Every row gives one point. The last column is the point's height on a tilted bowl or saddle (a function of degree 2), plus a little noise. Along how many of its main directions does it bend up, bend down or stay straight?

Points (11 x 3):
[[ -8 -65 -34]
 [ -9 -20  32]
 [-52 -29 -27]
 [-30  58 -36]
 [ 49  -7 -37]
 [-15 -36  15]
 [ -2  45   0]
 [  9 -40   7]
 [  8  58 -29]
 [-30  35   4]
 [ 53  46 -93]]
Directions: 0 up, 2 down, 0 straight

Points:
[[   0   -9   15  -20]
 [ -26    9   91    4]
 [ -40    6  -45  -29]
 [  48    6   -8   26]
 [  -8  -20    7  -27]
 [  19  -13  -14  -13]
 [   5  -61   52 -101]
 [ -23  -40  -56  -44]
 [  25  -44    8  -35]
 [ -20    6   13   -7]
 [  19  -39  -41  -23]
 [ -27  -30   74  -46]
 [ -27   12   32    8]
 [ -75  -61  -31    0]
 [ -21  -37  -37  -39]
 [  30  -72  -22  -41]
 [ -48   65   25   39]]
Directions: 1 up, 1 down, 1 straight

Points, 22 rows:
[[-60   1  -7  21 -24]
 [ 24   7 -16  18 -13]
 [ 19  65   5 -22 -38]
 [ 29  32 -26  19 -22]
 [-16  23  46  16 -24]
 [ 69 -14  60 -10 -54]
 [ 66 -33  60 -45 -63]
 [  7   7  51  47 -29]
 [ 24  18 -28 -50 -35]
 [-71 -32 -32 -41 -43]
 [  4  46  61   9 -37]
 [ 13  38  41 -62 -45]
 [ -2 -71  18  29 -33]
 [  2  29  36  32 -22]
 [ 38  41  40  -6 -35]
 [-39 -40  -3  13 -19]
 [ -4  64  60 -37 -53]
 [ 11   2  15 -52 -26]
 [ 23  -9  74  53 -48]
 [ -3   6 -18 -88 -49]
 [ 29  72  16  50 -42]
 [-20   3  -5 -12 -13]]
Directions: 0 up, 4 down, 0 straight

Points, 49 rows:
[[   3  -33   -4  -86  -69   28   53]
 [   9    4  -31   38  -12  -39   -5]
 [  69   11   10   19  -40  -39   37]
 [   5   22  -32  -34   25   27   -3]
 [ -18   -1   38   41  -28  -38   29]
 [  19   -2  -70   18  -28   33  -54]
 [ -40   44    4 -111   18   -7   52]
 [ -23    5  -53   47  -65  -19  -63]
 [  -8   80   18   -3   10   -9   -7]
 [ -10  -31  -33   17   14   33  -17]
 [  10  -35  -44   -7  -25    7  -18]
 [ -10  -54   61  -26  -16   52  -72]
 [   0   14  -18   40  -41  -41  -10]
 [ -29  -16   40  -33   -5  -19   -7]
 [ -15   77   16  -58    7  -49  -22]
 [  16  -34    2  -70    4   27   10]
 [ -76  -23   29   22   30  -52   37]
 [ -40   10  -23  -29   -5  -20    8]
 [ -59  -33  -30   39    4    1   24]
 [   7  -73   38  -15   19   32  -58]
 [ -59  -24  -20  -22   21  -29   34]
 [  -4  -20   13   43   -1  -71   28]
 [   8    8   34  -79    0   51   -3]
 [  69   26  -32   39    6   -8    3]
 [   1   33   15  -58   56  -26  -33]
 [  26  -87  -21  -30   26  -99  -69]
 [  17   47   91   27  -44    7   48]
 [ -35   -5  -19  -62   -8   40   26]
 [  58   -3   36  -79  -37    6   53]
 [  71  -13  -15   30   -8    5    5]
 [ -24   -2  -21    7  -11  -15   -4]
 [ -51    9    0    3   21  -30   16]
 [  57   62   80  -64  -45   20   80]
 [   1  -24  -39   23   70    7   14]
 [   6   78   14   18   38   38  -31]
 [  62   38   -5  106  -17  -77  117]
 [ -81    2   43  -17  -28   24  -25]
 [  23    8  -11   20    6   -5   -4]
 [  38    5  -82    9   58  -31  -18]
 [  37   -3   21  -46   -2    8    0]
 [  10   22   37   38  -29  -10   22]
 [   2   64  -34   -5  -24  -46  -43]
 [  -3 -112  -22  -19  -18    9    1]
 [ -11   39  -40  -53  -13  -14   -2]
 [ -16    2    8    7   -6  -57   -1]
 [ -18   14  -79  -36   35   37   36]
 [   7  -15  -12  -30   39   58  -35]
 [ -29  -11   17    0   57   -6  -10]
 [  25   -9  -52  -17  -33   19  -26]]
Directions: 2 up, 2 down, 2 straight
